Every row gives one point. The points of each table are mixes of a few directions, plus a little noise. How many directions does each table use, and how many do they share? Where both have some left over, give the other angles between the two spaces (their principal angles), to ten degrees, smallest first.

First (4 x 2):
[[  1   0]
 [-60  12]
 [ 84 -17]
 [-27   6]]
Second (7 x 2):
[[-27  50]
 [ 45 -83]
 [ 10 -18]
 [ 16 -30]
 [ 10 -19]
 [-33  60]
 [-21  39]]
Directions: first 1, second 1, shared 0; angles 50

First (8 x 4):
[[ 48 -43  54 -27]
 [ 19 -11  12 -14]
 [  0  -8  13   4]
 [-65  -2  27  68]
 [-28  37 -51  10]
 [ 83 -34  27 -68]
 [-10  43 -67 -12]
 [-47  19 -15  38]]
Second (8 x 4):
[[ -9 -10  19  14]
 [ 78 -38  34 -62]
 [ 13  -7   6  -9]
 [-55  29 -28  43]
 [-25  -3  14  26]
 [ 72  25 -67 -86]
 [-32  20 -19  23]
 [-41 -16  43  51]]
Directions: first 2, second 2, shared 2

First (7 x 9):
[[-28  24 -35 -46 -51  42  -5  41 -14]
 [ 51 -61  37  31 -20  -2 -22   7   7]
 [ 53 -35  34  42 -37  -7 -13   1 -29]
 [-47  26 -26 -34  48   0  12  -8  36]
 [-51  57 -17  -2 100 -44  37 -56  21]
 [ 49 -62  33  24 -29   7 -25  15   9]
 [-28  49 -25 -15 -11   4  17   0 -31]]
Second (9 x 9):
[[  -4   26    7   11    1  -38   28  -13  -12]
 [ -18   16  -28  -12    8   21   24   23    2]
 [  69 -121   43   60   74    9  -17   -1   72]
 [ -21   46  -15  -13  -22   -9   17    1  -31]
 [ -39   34  -11  -45  -20  -10   -6   -1    8]
 [ -20    3    4  -35  -17   -2  -32   -6   17]
 [  55  -21   68   57  -18  -63  -30  -59  -35]
 [  -7    9  -65    6   19   84   47   60  -22]
 [ -16    7   -2  -30  -25    9  -31   -3    0]]
Directions: first 3, second 4, shared 2; angles 40

First (9 x 12):
[[ 37  61  15 -19  48  -8  18 -39  -2   5   1   2]
 [ 23  68 -36 -22  30  11  12 -52 -35  17  -1 -15]
 [-57 -45  -6  -5 -43 -18  -1 104  23 -59  15  40]
 [-40 -73  23 -34 -18   2   3  30  34 -35  -8  -5]
 [ 46   8  -4  -2  10  16 -11 -62  -9  31 -22 -28]
 [100  24 -35  12  -2   7 -16 -65 -16  30 -39  -3]
 [ 18 -16 -45  15  10  13  36 -56 -33  50 -13  -4]
 [-82  18  20   7 -54  22 -92  66  -1 -30  30 -52]
 [-43 -45  62  47  20 -45  54  72  40 -10  39  62]]
Second (9 x 12):
[[  -1   29   72  -16   38  -16   41  -32   25    4   33  -55]
 [ -15   37  -60   54  -52   21  -52   12  -53   30   15  -26]
 [  49   -5  -90    4  -73   30  -86    9  -29  -11  -53   10]
 [  -8   -5   10   16   46  -28   47   37   12   -6    7   94]
 [  13   77   26   26    3   -8   -3  -24  -15   22   39  -62]
 [   4 -121   -8  -78   -4   13    6    6   47  -49  -69   52]
 [ -12  -39   36  -37   16    1   24  -16   26  -14   -7  -16]
 [  11  -29  -15  -13    6   -5    5   17   14  -18  -24   57]
 [ -40   54   28   43   13   -6   19   -6  -23   37   60  -53]]
Directions: first 6, second 4, shared 3; angles 30

First (8 x 18):
[[  15   10   17    9  -11    6    3    8   19  -35   22  -10  -13   -3
     5   13    6   30]
 [  -8    7   10   14   11  -48  -21    6  -20   -4   37   -9    5  -65
   -12   -3  -15   17]
 [ -14  -15   -8   26  -17  -19   11   -1   40    3   28   10   -9   17
     6  -12  -17    6]
 [ -29    3  -16    7    6  -12   -2    1    6   13   22    1   11   -8
     6    4   -1    1]
 [  70  -29   15  -35  -23   71   26  -15   -6    1 -112   18  -27   96
    -8  -23    8  -46]
 [ -45  -14  -26   22    6  -50   -6   -5    7   40   33   12   15  -20
    -2  -20  -25  -14]
 [  23   24    5  -45   13   72    3    1  -30  -15  -57  -11    6   27
     8   31   43   -8]
 [ -13   15    3    2   14  -20  -15    6  -17   -4   27  -11   10  -45
    -2   11    2   15]]
Second (11 x 18):
[[ -10  -11    3   38  -15  -44    1    3   36   -7   52    3  -11  -16
    -1  -14  -25   21]
 [  23  -14   10   -1   -9   -4    2   -4   -6    1  -22    7  -11    9
   -11  -17  -11  -12]
 [ -15  -39  -36   -9   -7   19   22  -21    8   64  -60   32    7   78
     1  -36  -13  -67]
 [-121   38  -68   -6   53  -14  -19    2  -20   60   59   -7   68  -49
    26   39   24   -8]
 [  33   11   27   -7    3   -4  -12    8  -22  -30   -2  -14  -10  -34
   -11    7    4   19]
 [  49   11   35  -15   -1   17   -7    7  -22  -40  -21  -15  -16  -16
   -10    9   10   18]
 [ -31  -16  -18   37  -20  -27   15   -2   58    8   49   11   -6   22
    13  -12  -19   10]
 [  38   -2   30    6  -11  -12   -5    4   -4  -31    3   -8  -20  -20
   -12   -6   -8   18]
 [   8    9    7   -5    2   12   -1    3   -4  -12   -2   -7   -1   -3
     0   10    8    8]
 [  15  -16    2   -8    3  -13   -6   -7  -27   21  -33    8    0   -3
   -17  -22  -14  -26]
 [  12   31    5  -28    3   71   10    7    4  -34  -19  -16    1   31
    20   43   46   18]]
Directions: first 4, second 4, shared 4

First (11 x 32):
[[ -21   -8  -35  -24  -38   31   24  -31   17   -2   38  -20  -20  -44
   -50   14  -39    0   12  -42   16  -10   18  -23   32  -17  -21    5
   -13   -5  -24   -6]
 [ -28  -14  -30   -8  -13    2   23  -30   18  -28   43  -44   10  -13
   -37   17  -11   29   -1  -58  -27   -9   17   12   13  -19   10  -29
     3  -13   11  -14]
 [ -34   28   60   22  -58   17   73  -20   17  -26   -8   30  -18    9
    26   63  -31  -39   15  -23   80  -19  -25  -42   36   -1   71   98
   -48  -39   62   26]
 [ -19   19   33   -9   -9  -13  -25   31  -14   -8  -11   21    3   -6
    13    4   19  -10   -7   59  -19   13  -36  -39   24  -13  -41   69
   -17    8  -19   18]
 [  23  -28    0   27   14  -20  -52   40  -36    3  -51  -14  -13   18
    17  -34   39    3   -8   62  -55   30  -12   51   -4   33  -59  -42
    -8   41  -26   -6]
 [  70  -32  -16   43   43   -4  -22   12  -20   35  -59   -1  -13   42
    34  -46   18   -5    2   11    8   10   26   87  -57   58   19 -107
    22   27    8  -17]
 [  14  -12  -35  -19  -24   38   -7  -16    6   27    5   -2  -31  -40
   -35  -16  -31  -17   10   -3   28   -1   19  -12   14    6  -44   -8
    -5   18  -46   -1]
 [  47   27   54   17   58  -31  -26   56  -32   42  -58   71   10   48
    76  -25   32  -24    3   72   29   11  -23   -4  -47   22   29   18
    15    3   12    9]
 [ -45   27   30  -23   56  -73   -9   48  -23  -30   40    6   60   24
    20   20   47   51   -7   11  -83    9  -30  -30   -5  -53   18   28
    16  -29   20  -13]
 [ -10   16  -18  -24  -17   32  -12  -63   59  -21   38  -24   32  -18
   -30   -3  -11    4  -39  -26    7  -25    9  -18  -13  -19    4   19
    40   -4    6   27]
 [   2  -24  -42   -3  -13   20   33  -26    7    8   23  -25  -20  -19
   -34    6  -33    8   20  -62   17   -9   35   20    6    3   14  -52
    -4   -7   -3  -23]]
Second (9 x 32):
[[  -7    0 -121   43  -32   71  -46  -43   69  -16   31  -43    1    5
   -37    4  -31  -36   10  -73   27  -23   56    9  -45   -7   10  -37
    15    2   38  -29]
 [   2    1   20   -5   10  -13   13    4   -8    2   -2    7    4    4
     9    1    5    8   -2    4   -2    1   -7    1    2    1   11    1
     2   -5    2    4]
 [  -4    5 -103   43  -13   56  -23  -49   70  -17   35  -37   16   21
   -23   10  -27  -24    8  -91   33  -30   57   18  -59   -8   53  -47
    28  -14   62  -29]
 [  -4   -8    9  -14  -23    2  -25   25  -25    8  -18    5  -27  -30
   -12  -12    4  -10    1   57  -20   20  -21  -18   40    4  -79   31
   -27   28  -54   10]
 [  -4   -9   28  -22  -22   -7  -23   35  -39   11  -25   12  -31  -35
    -9  -15    9   -6    0   76  -27   26  -32  -22   52    6  -93   41
   -33   32  -69   15]
 [  12   11   99  -21   61  -69   78    5  -30    4   -3   33   36   36
    51   13   24   48  -11  -10    2   -6  -23   16  -13    1   99   -9
    23  -40   40   14]
 [  10    8   87  -21   48  -59   62    9  -31    5   -6   29   26   26
    42    9   21   39   -9    2   -2   -1  -24   11   -3    2   70   -2
    15  -29   24   14]
 [  -4   -8   13  -15  -21    0  -23   26  -27    8  -19    6  -26  -29
   -11  -12    5   -9    0   58  -20   20  -22  -18   40    4  -77   32
   -27   27  -54   10]
 [  -2    0  -33   12   -8   19  -12  -12   20   -5    9  -12    1    2
   -10    1   -9  -10    3  -22    8   -7   16    3  -14   -2    5  -11
     5    0   12   -8]]
Directions: first 6, second 2, shared 1; angles 40

First (9 x 32):
[[-14 -17  27   4  -4 -22   5   4  -9 -17   5  20  -9  18 -17 -30   6   4
   16   6 -21  -6  -6 -16  -6   9  12   7 -18 -22  10  30]
 [ 27  34 -51  -8   8  42  -9  -8  17  32  -9 -38  16 -36  32  58 -12 -10
  -31 -10  40  10  11  30   9 -16 -21 -15  34  41 -19 -55]
 [ 12  42 -26  -3   2  27   1 -20  -6  13 -11  -4 -10 -25  14  30  -7 -13
  -22  12  32 -11  17   4 -29  15  18  -5   2  16  -4   5]
 [-18 -58  40   5  -4 -40   0  27   6 -20  16   9  11  37 -22 -45  11  18
   32 -15 -47  12 -24  -8  37 -18 -21   8  -7 -25   7  -1]
 [  8  21 -17  -2   2  17  -1  -9  -1  10  -5  -7  -2 -15  10  20  -5  -7
  -13   3  18  -2   9   6 -11   4   4  -4   6  12  -4  -6]
 [  0  51  -6   0  -2  15  10 -31 -26  -3 -13  25 -33 -17  -1   7  -4 -17
  -17  31  27 -29  24 -18 -62  42  53   3 -25  -5   8  57]
 [-24 -71  52   7  -5 -51   1  32   6 -27  19  15  12  46 -29 -59  15  22
   41 -15 -59  13 -29 -13  41 -19 -22  11 -11 -34  10   6]
 [ -3 -21   9   1   0 -11  -2  11   6  -3   5  -3   9  10  -4 -10   2   7
    9  -9 -14   8  -9   2  20 -12 -14   1   4  -4   0 -11]
 [ 14  20 -26  -4   4  22  -4  -6   7  16  -6 -18   6 -19  16  30  -6  -6
  -16  -3  22   4   7  14   1  -6  -8  -7  16  21  -9 -25]]
Second (9 x 32):
[[  2 -13   1   1  -2   1  -5  -2  -1  -3   1   6  11   4   1  -3   4  13
    5  -9  -6   9   2  -2  12  -5  -8  -3   3  -7   1  -7]
 [  3  41 -13  -2   4  11   8  -8  -3   9  -8  -8 -23 -18   4  18 -10 -26
  -19  22  25 -20   6   4 -34  18  25   1  -6  17  -4  17]
 [ 30 121 -66  -8   4  74   5 -65 -28  30 -33   3 -36 -67  34  75 -19 -36
  -60  40  90 -35  54   1 -95  54  65 -12  -5  34  -6  35]
 [  1  12  -5  -1   0   4   2  -2  -2   3  -2  -2  -6  -5   2   6  -2  -7
   -5   6   8  -6   2   1 -10   5   7   0  -1   5   0   4]
 [-14 -38  27   3   0 -33   3  30  14 -10  13  -7   4  25 -16 -29   3   2
   21  -7 -31   5 -25   1  28 -18 -19   8  -1  -8   1  -8]
 [  1 -43   8   3  -4  -3 -13   1  -1  -9   6  13  31  15  -1 -15  12  35
   18 -27 -23  27   2  -5  37 -18 -27  -6   8 -20   4 -21]
 [-12 -38  24   2  -1 -29   1  26  11 -10  11  -4   7  23 -13 -27   4   6
   20  -9 -30   7 -23   1  30 -17 -20   5   0  -9   1  -9]
 [ -6  -7   9   1   1 -13   4  11   6  -2   4  -5  -4   7  -6  -9   0  -5
    5   1  -8  -3 -10   1   5  -4  -3   4  -2   0   0   1]
 [ -4 -35  14   2  -2 -13  -5  11   4  -8   7   4  16  16  -6 -17   7  18
   16 -16 -23  15  -8  -2  28 -15 -20   0   4 -13   2 -12]]
Directions: first 2, second 2, shared 1; angles 70
